Each row is a point. The points of each table are mixes of a few directions, plus a little noise. Count the directions of each table, and those that both share. Where both have some left over, give the other angles between the two spaces (their principal angles), to ten degrees, smallest first.

First (6 x 3):
[[-0.06 -0.51 -0.13]
 [-0.07 -0.52 -0.14]
 [-0.05 -0.39 -0.10]
 [ 0.00 -0.03  0.00]
 [ 0.00  0.00  0.00]
 [ 0.18  1.45  0.38]]
Second:
[[ 0.40  0.55  0.35]
 [ 0.28  0.39  0.24]
 [-0.14 -0.20 -0.12]
 [-0.54 -0.74 -0.47]]
Directions: first 1, second 1, shared 0; angles 30

First (7 x 4):
[[ 0.41  0.23  0.18  0.59]
 [ 0.62  0.08  0.15  0.27]
 [-0.69  0.02 -0.12 -0.05]
 [-0.42 -0.27 -0.20 -0.70]
 [-0.29 -0.29 -0.18 -0.72]
 [-0.55  0.03 -0.08 -0.01]
 [ 0.91  0.22  0.26  0.63]]
Second, 7 rows:
[[ 0.15 -0.10  0.08 -0.61]
 [ 0.30  0.57  0.49  0.57]
 [-0.63  0.23  0.23 -0.44]
 [-0.26  0.30  0.09  0.63]
 [ 0.05 -0.69 -0.57 -0.58]
 [-0.31 -0.18 -0.35  0.37]
 [ 0.70 -0.12  0.00  0.08]]
Directions: first 2, second 3, shared 2

First:
[[ 0.17  0.45 -0.15  0.12 -0.08 -0.30]
 [-0.03  0.41  0.44  0.33  0.58  0.56]
 [-0.04 -0.41 -0.25 -0.31 -0.31 -0.26]
 [-0.06  0.61  0.55  0.37  0.87  0.78]
 [-0.18 -0.37  0.19 -0.09  0.21  0.39]
 [-0.02 -0.17  0.11  0.18 -0.19  0.07]
 [-0.13 -0.49 -0.35 -0.63 -0.08 -0.25]
 [ 0.47  0.47 -0.34  0.58 -1.06 -0.93]
 [-0.17 -0.52 -0.22 -0.56  0.04 -0.04]]
Second, 9 rows:
[[-0.26  0.18  0.02 -0.10  0.18 -0.16]
 [ 0.73 -0.49 -0.07  0.27 -0.50  0.43]
 [-0.61  0.40  0.07 -0.23  0.41 -0.36]
 [-0.77  0.53  0.08 -0.29  0.53 -0.45]
 [ 0.27 -0.19 -0.02  0.09 -0.18  0.16]
 [ 0.41 -0.26 -0.04  0.15 -0.27  0.24]
 [-1.03  0.69  0.09 -0.37  0.70 -0.60]
 [ 0.45 -0.29 -0.04  0.16 -0.30  0.25]
 [ 0.83 -0.56 -0.08  0.30 -0.57  0.50]]
Directions: first 3, second 1, shared 0; angles 50

First (8 x 9):
[[ 0.38 -0.27  0.13  0.08 -0.04  0.15 -0.17  0.23 -0.32]
 [ 0.78 -0.73  0.12 -0.26  0.40  0.29  0.16 -0.02 -0.12]
 [ 0.23 -0.13  0.11  0.12 -0.10  0.08 -0.19  0.22 -0.28]
 [-0.66  0.55 -0.16  0.06 -0.15 -0.24  0.06 -0.18  0.31]
 [ 0.31 -0.42 -0.05 -0.39  0.47  0.11  0.40 -0.33  0.31]
 [ 0.41 -0.07  0.32  0.59 -0.61  0.16 -0.79  0.85 -0.99]
 [-1.32  1.02 -0.39 -0.06 -0.10 -0.49  0.33 -0.56  0.84]
 [-0.14  0.04 -0.09 -0.14  0.14 -0.05  0.19 -0.21  0.26]]
Second, 7 rows:
[[ 0.20 -0.15  0.07  0.03 -0.01  0.08 -0.08  0.12 -0.16]
 [ 0.53 -0.54  0.04 -0.27  0.36  0.19  0.25 -0.14  0.06]
 [-1.46  1.25 -0.33  0.19 -0.39 -0.54  0.05 -0.31  0.60]
 [-0.27  0.22 -0.05  0.03 -0.08 -0.07  0.00 -0.06  0.10]
 [ 0.29 -0.17  0.17  0.16 -0.13  0.10 -0.26  0.29 -0.38]
 [ 0.12  0.09  0.18  0.45 -0.48  0.04 -0.57  0.58 -0.66]
 [ 0.55 -0.71 -0.04 -0.59  0.75  0.20  0.60 -0.51  0.46]]
Directions: first 2, second 2, shared 2

First, 11 rows:
[[ 0.09  0.08  0.03 -0.67  0.01 -0.22  0.00  0.52 -1.07  0.85  0.09]
 [-0.21 -0.19  0.08  0.12  0.16  0.15 -0.03 -0.18  0.42 -0.12  0.23]
 [ 0.39  0.32 -0.19  0.69 -0.38  0.00  0.03 -0.31  0.56 -0.95 -0.66]
 [-0.31 -0.26  0.12 -0.10  0.24  0.12 -0.03 -0.07  0.20  0.19  0.40]
 [-0.28 -0.24  0.12 -0.24  0.26  0.07 -0.02  0.04 -0.04  0.37  0.43]
 [-0.09 -0.09 -0.01  0.36  0.02  0.14 -0.01 -0.29  0.63 -0.45  0.01]
 [ 0.60  0.49 -0.26  0.53 -0.52 -0.15  0.05 -0.10  0.10 -0.77 -0.87]
 [-0.47 -0.43  0.10  0.49  0.30  0.36 -0.04 -0.59  1.28 -0.57  0.44]
 [ 0.31  0.26 -0.04 -0.77 -0.13 -0.36  0.01  0.69 -1.47  0.94 -0.16]
 [-0.26 -0.23  0.13 -0.57  0.27 -0.02 -0.02  0.29 -0.52  0.75  0.49]
 [ 0.28  0.23 -0.11  0.15 -0.22 -0.09  0.03  0.02 -0.09 -0.24 -0.38]]
Second (9 x 11):
[[ 0.18  0.29 -0.16 -0.11 -0.68 -0.26  0.51  0.43  0.53 -0.22  0.39]
 [ 0.43 -0.35  0.32  0.38  0.36 -0.07  0.05 -0.27 -0.46  0.21 -0.70]
 [-0.06  0.41 -0.01  0.07  1.01  0.05 -0.19 -0.05 -0.77  0.50 -0.92]
 [ 0.04  0.32  0.52  0.30  0.54  0.11 -0.77  0.06 -0.65 -0.16 -0.91]
 [-0.18 -0.19 -0.34 -0.62 -0.05 -0.19  0.04  0.53  0.54 -0.07  0.87]
 [-0.04 -0.33 -0.26  0.07 -0.69  0.06  0.16 -0.52  1.03 -0.01  0.83]
 [-0.46  0.49 -0.35 -0.25 -0.34  0.15  0.25  0.10  0.07 -0.06  0.41]
 [ 0.31 -0.39  0.27  0.26  0.42 -0.06 -0.49 -0.28  0.17  0.14 -0.33]
 [-0.23 -0.25  0.02 -0.10 -0.58  0.20  0.44  0.01 -0.48 -0.34  0.36]]
Directions: first 2, second 6, shared 0; angles 30, 40

First, 11 rows:
[[ 0.04 -0.23  0.04  0.08  0.49 -0.08 -0.10  0.09  0.48  0.40 -0.09  0.57]
 [-0.55  0.30 -0.18  0.12 -0.20 -0.28  0.61 -0.28 -0.13  0.40  1.28  1.18]
 [-0.24  0.36 -0.11 -0.05 -0.60 -0.02  0.31 -0.20 -0.54 -0.29  0.56 -0.19]
 [-0.20 -0.07 -0.04  0.11  0.31 -0.18  0.17 -0.05  0.31  0.48  0.44  0.91]
 [ 0.29 -0.14  0.08 -0.07  0.08  0.15 -0.32  0.14  0.04 -0.21 -0.65 -0.65]
 [-0.15  0.04 -0.05  0.06  0.05 -0.10  0.17 -0.07  0.06  0.21  0.37  0.48]
 [ 0.32 -0.04  0.08 -0.12 -0.18  0.22 -0.32  0.12 -0.22 -0.50 -0.72 -1.06]
 [ 0.67 -0.47  0.23 -0.09  0.51  0.27 -0.76  0.37  0.42 -0.22 -1.50 -1.02]
 [-0.37  0.42 -0.14 -0.02 -0.63 -0.08  0.45 -0.26 -0.56 -0.18  0.84  0.10]
 [ 0.37 -0.16  0.11 -0.09  0.07  0.20 -0.39  0.19  0.01 -0.33 -0.83 -0.88]
 [-0.15  0.00 -0.03  0.06  0.11 -0.11  0.14 -0.05  0.13  0.25  0.34  0.53]]
Second, 8 rows:
[[ 0.14 -0.09 -0.69 -0.50 -0.36  0.23  0.06 -0.96 -0.15 -0.53  0.29  0.80]
 [-0.44  0.28  0.21  0.38 -0.05  0.23  0.29  0.84  0.49  0.32 -0.25 -0.72]
 [ 0.22 -0.14 -0.36 -0.27 -0.23  0.15 -0.21 -0.91 -0.15 -0.26  0.24  0.73]
 [ 0.45 -0.29 -0.07 -0.56  0.48 -0.76  0.11 -0.03 -0.83 -0.49  0.11  0.20]
 [-0.18  0.11  0.32  0.42 -0.05  0.21 -0.17  0.25  0.36  0.42 -0.12 -0.29]
 [-0.16  0.11 -0.24 -0.24  0.04 -0.10  0.51  0.46 -0.06 -0.30 -0.07 -0.29]
 [-0.51  0.33  0.38  0.71 -0.22  0.53 -0.02  0.63  0.81  0.65 -0.26 -0.66]
 [ 0.47 -0.31  0.47  0.06  0.40 -0.49 -0.58 -0.29 -0.47  0.19  0.07  0.25]]
Directions: first 2, second 3, shared 0; angles 60, 70
